Every row gives one point. Each copy is the shape, with its points in the same order, turned, moved and blurred by noise. Say if it was mirrored as well.
(in the rows, 128 means zero)

Shape (8 x 3):
[[103 107 143]
 [159 112 133]
 [131  97 117]
 [165 109 180]
 [101  97 167]
 [158 156 116]
 [117 157 104]
 [109  99 126]]
Copy 1 (8 x 3):
[[100  97 141]
 [150 120 150]
 [135 105 122]
 [145 112 191]
 [100  82 161]
 [138 167 139]
 [102 155 116]
 [115  96 126]]
Copy 1 is: only turned
Copy 2 (8 x 3):
[[133 118 166]
 [129  98 112]
 [151 106 136]
 [ 91  64 128]
 [122  95 181]
 [107 139  93]
 [121 163 122]
 [150 116 158]]
Copy 2 is: mirrored
Copy 3 (8 x 3):
[[116  99 136]
 [167 111 133]
 [145  98 109]
 [170  93 179]
 [109  74 160]
 [164 161 135]
 [124 161 116]
 [124  96 115]]
Copy 3 is: only turned
Copy 4 (8 x 3):
[[110 106 141]
 [161 134 141]
 [143 110 121]
 [159 131 188]
 [108  95 165]
 [144 174 124]
 [107 160 105]
 [120 102 126]]
Copy 4 is: only turned

Shape (10 x 4):
[[119 171 151 155]
 [146 102 132 120]
 [150  88 106 117]
 [133 108 114 162]
 [153  91 113 120]
 [151 108 157 121]
 [152 227 103 127]
 [150  88 116 137]
 [141 136 143 132]
 [105 119 125 122]]
Copy 1 (10 x 4):
[[118 156 187 155]
 [142 105 130 132]
 [144  97 101 146]
 [125 111 139 174]
 [150 100 115 141]
 [143 102 155 120]
 [163 227 151 165]
 [142  92 123 146]
 [139 128 153 133]
 [100 131 125 129]]
Copy 1 is: only turned
Copy 2 (10 x 4):
[[130 169 158 157]
 [135 100 120 125]
 [114  83 106 119]
 [111 104 123 166]
 [121  80 117 121]
 [159 103 141 127]
 [ 70 188 179 103]
 [121  81 117 139]
 [132 127 142 132]
 [130 133  97 136]]
Copy 2 is: mirrored

Shape (9 x 6):
[[135 154  93 153 169 145]
 [132 120 129 112 177 134]
 [189 136 116 130  73 168]
 [128 135 128 128 125 105]
 [ 98 138 134  90  80 145]
 [135 163  89 129 172 147]
 [126 110 117 133  98 139]
 [148 119 179 136 104 157]
 [112 131  91 126 120 136]]
Copy 1 (9 x 6):
[[140 171 105 155 168 136]
 [140 137 127 104 167 127]
 [189 136  93 142  83 191]
 [145 144 121 127 113 109]
 [101 127 100 108  69 144]
 [134 182  98 135 167 141]
 [142 114  95 139 103 132]
 [152 102 151 133  96 167]
 [128 143  78 137 122 126]]
Copy 1 is: only turned
Copy 2 (9 x 6):
[[152 155  92 144 172 147]
 [138 125 130 167 176 107]
 [189 119 137 146  71 162]
 [132 136 135 120 135 113]
 [ 88 128 138 144  76 128]
 [148 159  83 169 165 124]
 [124 113 133 127 121 154]
 [148 130 185 147 114 151]
 [117 125  96 134 130 136]]
Copy 2 is: mirrored
Copy 3 (9 x 6):
[[163 167  93 128 119  96]
 [133 131 122  96 143  86]
 [185 133 152  84  67 168]
 [128 142 145 131 138 139]
 [ 93 130 131  89  96 179]
 [148 176  87 112 130 107]
 [134 112 134 120  96 149]
 [129 131 183  99  73 120]
 [135 128  98 117 113 144]]
Copy 3 is: mirrored
Copy 4 (9 x 6):
[[158 138 118 191 119 125]
 [158 130 147 144 155 133]
 [125 163  60 116  97 179]
 [116 139 125 129 124 111]
 [125 158 150  89  75 146]
 [175 152 124 178 120 121]
 [122 118 114 117  96 145]
 [ 95 147 124 119 133 189]
 [149 126 125 136  88 124]]
Copy 4 is: mirrored

Shape (12 x 8):
[[110 161 172 142 137 109 113 114]
 [167  79 102 130 171 116 112 115]
 [167  97 143 106 124 128 166 140]
 [101 116 171 140 138  97 140 149]
 [ 91 133 101 150 100  95 155  97]
 [ 98 158  90 159 142 148 159 164]
 [168 103  95 112 122 145 121 115]
 [171 146 150 142 131 137 109 118]
 [141 125 130  87  92 104 152 171]
 [ 88 162 173 137 123 120 104  98]
 [129 110 158 119 159 164 118 108]
 [135  97  85 154 111 151 146 170]]
Copy 1 (12 x 8):
[[115 198 148 139 140 116 137 126]
 [160  84 127 142 178 127 143 108]
 [169 121 158 118 133 137 193 146]
 [111 169 143 170 153 117 163 169]
 [ 78 132 123 144  95  91 167 128]
 [ 88 110 199 148 112 122 120 140]
 [163  96 129 111 122 135 140 118]
 [170 165 155 143 132 144 138 100]
 [165 143 154 122 107 108 160 189]
 [ 94 199 127 136 132 127 124 124]
 [131 147 137 111 166 176 141 121]
 [134  78 166 165  97 155 144 154]]
Copy 1 is: mirrored
Copy 2 (12 x 8):
[[102 159 177 123 137 113 101 120]
 [129 114 106 183 134 101 152 118]
 [164  87 150 122 125 124 155 142]
 [110 106 156 117 162 108  91 137]
 [121 145 104  76 159 115 121  93]
 [144 166 106 116 189 157 109 150]
 [148 120 108 154 106 135 155 111]
 [150 161 160 156 105 122 114 114]
 [139 103 131  85 109 131 138 177]
 [ 86 157 173 105 134 134  93  96]
 [116 115 162 165 145 160 130 103]
 [169 113  80 138 145 147 109 144]]
Copy 2 is: mirrored
Copy 3 (12 x 8):
[[130 170 159 107 135 119 130 101]
 [147  85  72 121 146 146 128 119]
 [154  78 143 158 124 115 151 138]
 [121 126 163  92 141 113 157 139]
 [ 59 128 126 139 105  96 137 106]
 [ 74 154 135 163 148 149 135 163]
 [143  91 103 163 107 145 104 123]
 [166 144 129 147 120 147 128 100]
 [143 105 153 143  91  91 133 177]
 [111 162 176 107 129 116 104  84]
 [142 104 154 129 159 154 111  98]
 [ 97 100 119 153 105 167 147 169]]
Copy 3 is: mirrored
Copy 4 (12 x 8):
[[108 185 157 134 123 125 104 115]
 [126  78 158 179 125 124 150  96]
 [169 104 173 114 158 124 138 116]
 [104 151 170 128 164 101 109 139]
 [ 93 150 105 101 161 108 147  83]
 [105 155 111 124 157 154 182 159]
 [151  88 129 132 117 144 144  99]
 [160 151 144 156 115 145 115 107]
 [159 117 146  80 133  91 136 149]
 [ 90 188 148 116 117 137  91 103]
 [116 120 180 139 131 173 111 107]
 [137  96  99 132 169 142 153 151]]
Copy 4 is: mirrored

Shape (14 x 9):
[[128 121 111 133 165 143  96 125 117]
 [119 125 114 124 134 117 175 140 184]
 [135 154 109 146 120 118 106 149 119]
 [133 149 177 176 154 129 112 129 157]
 [126  74 114 191 154 135  99 139 128]
 [116 109 113 104 114 111  86 123 134]
 [144 141 160 111 118 124 178 149 119]
 [109 112 126 119 161 143 192 107 138]
 [130  97 123 119 162 113  99 138 120]
 [108 151 127 102  75 125 109 135 124]
 [109 137 166 100 134 123 143 149 122]
 [126  83 162 137 160 187 112 149 176]
 [165 147  95 116  76 129 157  72 122]
 [154 155 133 114 110 161 126  97 192]]
Copy 1 (14 x 9):
[[146 114 140 115 154 140  84 121 121]
 [ 94 123 167 126 154 123 160 168 163]
 [139 140 122 129 123 105  93 142 131]
 [135 104 186 152  85 132 112 138 122]
 [129  51 122 156 143 145  85 133 130]
 [111 111 137  87 144  95  97 107 139]
 [135 131 131 105 115 113 186 152 109]
 [109 120 152 126 170 162 181 127 120]
 [148  84 148 102 162 113 106 121 128]
 [ 96 151 123  91 115  90 112 121 118]
 [122 122 161  99 136 104 152 140  87]
 [106  58 182  98 125 174 106 164 113]
 [116 173  97  99 112 132 152  91 174]
 [ 97 147 175  91  97 157 131 134 172]]
Copy 1 is: only turned
Copy 2 (14 x 9):
[[149 146 114 107 146 126 105 115 118]
 [131 106 146  99 155 123 171 117 181]
 [148 126 112 120  94 113 132 128 128]
 [140 186 159 139 116 133 129 146 151]
 [186 144 176  89 135 115  96 111 115]
 [118 110 110  93 131 101  80 120 149]
 [101  86 143 154 133 131 156 168 131]
 [113 113 163 123 189 137 162 107 132]
 [142 130 117  96 155  92  94 141 125]
 [ 91  95 103 103  91 130 108 130 137]
 [ 85 120 136 120 138 120 138 161 125]
 [151 142 176  83 169 175  92 160 151]
 [125  63 104 184 124 138 126  80 144]
 [128 121 114 143 137 178 117 115 199]]
Copy 2 is: mirrored
Copy 3 (14 x 9):
[[129 115 120 153 154 107 109 116 149]
 [147 145 114  81  99 127 156 144 154]
 [149 162 120 147 140  88 106 146 127]
 [139 157 162 163 125  88 155 143 189]
 [112  92 117 179 130 109 120 178 160]
 [121 117 143 120 119  83  97 122 111]
 [161 180 163 120 121 158 133 137 127]
 [123 139 115 114 117 174 163 108 151]
 [131  99 147 137 154 110 117 134 130]
 [125 180 146 115 106  93  83 121 110]
 [126 167 174 108 140 134 126 126 137]
 [123 101 159 127 112 133 104 144 221]
 [172 164 105 150  65 127 116  90  93]
 [170 153 133 120  69  97 114  90 178]]
Copy 3 is: only turned

Shape (16 x 11):
[[130 131 130 127 113 120 122 173 116 114 140]
 [ 93  95 109 110 124 159 102 113 112 156 108]
 [ 97 138 155 105 151 116 174 190 170 121 125]
 [191 181 150 162 122 188 100  93 164 125 144]
 [148 178 175 120 104 140 129 120 140 142 113]
 [ 87 162 155 122 150  81 129 166 165 103 116]
 [159 185 146 160 127 157 113 142 129 145 106]
 [145 117 113 154 128 161  60  85 114 169 148]
 [153 173 106 119  95 116 130 152 156 119 121]
 [104 151 105 112 153 141 129 120 113 135 144]
 [147 146 147 160 100 119 170 107 142 153 129]
 [107  98 103 136 145 143 114 109  84 110 115]
 [ 92 134 130 110 160 133 110 114 105 127 132]
 [105 132 125 113 153 102 149 151 157  99  94]
 [117 173 131 161 108 137 148 145 155 149 114]
 [165 108  96 131 157 154  79  89  85 180 124]]
Copy 1 (16 x 11):
[[124 103 154 126 128  94 140 134 132 124 131]
 [117 100 102 135 100 171 139 137 128 139  91]
 [ 79 133 161 119 137 109 181 105 193  97 140]
 [153 142 114 213 140 126  70 170 174 134 176]
 [113 164 149 140 131 125  84 145 165 146 142]
 [ 93 137 180 133 168 112 140  93 160  82 107]
 [148 149 157 171 119 116 103 173 169 130 124]
 [155 108  74 188 133 143 108 164 117 157  95]
 [112 139 142 142 109  88 102 139 134  89 144]
 [136 138 116 132 139 154 153 150 127 103 124]
 [105 177 141 174 111 115 131 127 126 158 154]
 [161  97 130 146 112 167 153 115 106 130 110]
 [139 123 123 127 154 165 147 126 133 116 104]
 [111 132 160 135 117 127 149  80 161  82 120]
 [ 91 156 165 175 114 116 131 160 151 117 130]
 [188 130  67 158 104 142 126 151 121 152  83]]
Copy 1 is: only turned
Copy 2 (16 x 11):
[[144 149 131 159 121 140 140 171 124 116 124]
 [131 132 145 108 150 109 117 126  87 151  75]
 [113 122 182 175 142 110 162 151 168 113 139]
 [ 88 192 118 119  98 193  55 116 153 131 122]
 [147 186 145 141 116 141 101 107 164 129 135]
 [115 148 153 187 174 112 147 127 144  73 150]
 [137 175 113 149 140 164  83 131 166 150 117]
 [119 149 109  99 137 153  56 132  67 153 106]
 [140 157  96 148 107 111 119 153 168 111 132]
 [109 154 125 113 157 119 143 134 110 137 131]
 [133 129 122 163  98 142 105  92 142 155 155]
 [131 128 114 117 155 148 150 120  81 128  87]
 [122 149 144 115 167 125 141 121  93 122 124]
 [125 115 137 156 155 112 152 116 152  81 118]
 [116 155 115 180 132 120 107 123 160 152 134]
 [151 122 108  62 155 149  67 137  87 158  99]]
Copy 2 is: only turned

Shape (16 x 12):
[[133 156 140 150 151 118 185  98 130 161  97 146]
 [141  92 118 123 134  79 129  83 114 176 166 102]
 [100 134 145 128 126 104 135 119 103 144 126 152]
 [ 94 136 113 128 153 103 135 143  71 129 152 176]
 [140 121 146 141 138 139 133 116 144  77  80 139]
 [119 102 123 151  99 115 166 145 122  97 120 177]
 [139  95 153  90 102 142 133  77  84 174 122 140]
 [124  99 120  90 131 144 147  90 126 195 185 146]
 [161 147 158 123 106 154 106 154  74 145 129 116]
 [182 155 147  78 115  85 157 144 127 120 105 105]
 [109 130 156 126 147 132 130 128 133 117 135 137]
 [111  86 123 130 158 149 168 132 149 103 123 126]
 [ 99 168 158 161 172  79  83 124 148 125 136 136]
 [122 142  94 111  94  82  89 130 139 139  78 132]
 [ 86 121 141 160 146  99 136 160 142 151  91 143]
 [ 63 146 132 130 124 139 106 127 108  78 169 124]]
Copy 1 (16 x 12):
[[123 173 142 142 146 172 166 130 150 135  93 115]
 [135 125 119 108 106 177  80 169 169 167 128 104]
 [ 92 146 135 130 111 153 124 138 114 133 113 133]
 [ 95 135 118 137 116 170 118 176  84 111 115 170]
 [141 114 137 123 129 107 165 107 113 108  88 102]
 [111 111 141 139  76 131 166 140 128 112  88 162]
 [126 129 148  90  95 192 120 102 112 181 135 123]
 [112 117 129  89 130 193 110 135 164 168 164 163]
 [155 148 155 144  91 150 129 122  76 129 179 119]
 [171 182 156  83  87 117 156 167 132 122 133  95]
 [109 124 147 124 136 128 128 129 124 108 130 126]
 [115  76 142 118 143 132 169 148 144 119 116 122]
 [ 99 164 124 156 157  99  75 147 124  97 110 110]
 [121 168  80 120  84  86 134 144 116 164 118 116]
 [ 83 140 147 172 132 104 145 160 124 155 107 124]
 [ 69 101 106 124 108 131 112 131 103  62 154 120]]
Copy 1 is: mirrored
Copy 2 (16 x 12):
[[124 155 102 103  99  97 148 109 120 169 106 162]
 [174 115 133 151 123  97 149  96 119 164 163  83]
 [144 149 141 152 138 107 129 115 117 132 112 152]
 [170 172 113 164 173 118 125 132  89 125 125 161]
 [133 104 104  96 121 133 106 109 166  89 108 168]
 [151 131  95 164 135 131 156 148 154 104 106 174]
 [201 125 166 143  89 150 133  73 117 153 115 134]
 [175 154 159 152 120 163 154 104 123 183 177 129]
 [181 163 123 145  75 133  82 127 107  99 109 116]
 [173 145 136  73  98 105 163 149 134  98  90  95]
 [130 137 137 121 137 132 115 119 119 117 140 151]
 [122  95 100 112 141 164 142 124 128 129 140 156]
 [104 153 137 125 164  67  82 128 135 124 144 136]
 [147 153 116 136 152 112 117 100 178 124  62  83]
 [100 125 118 147 144 104 113 146 129 154  87 143]
 [107 161 137 160 162 147 115 102 117  59 157 141]]
Copy 2 is: mirrored
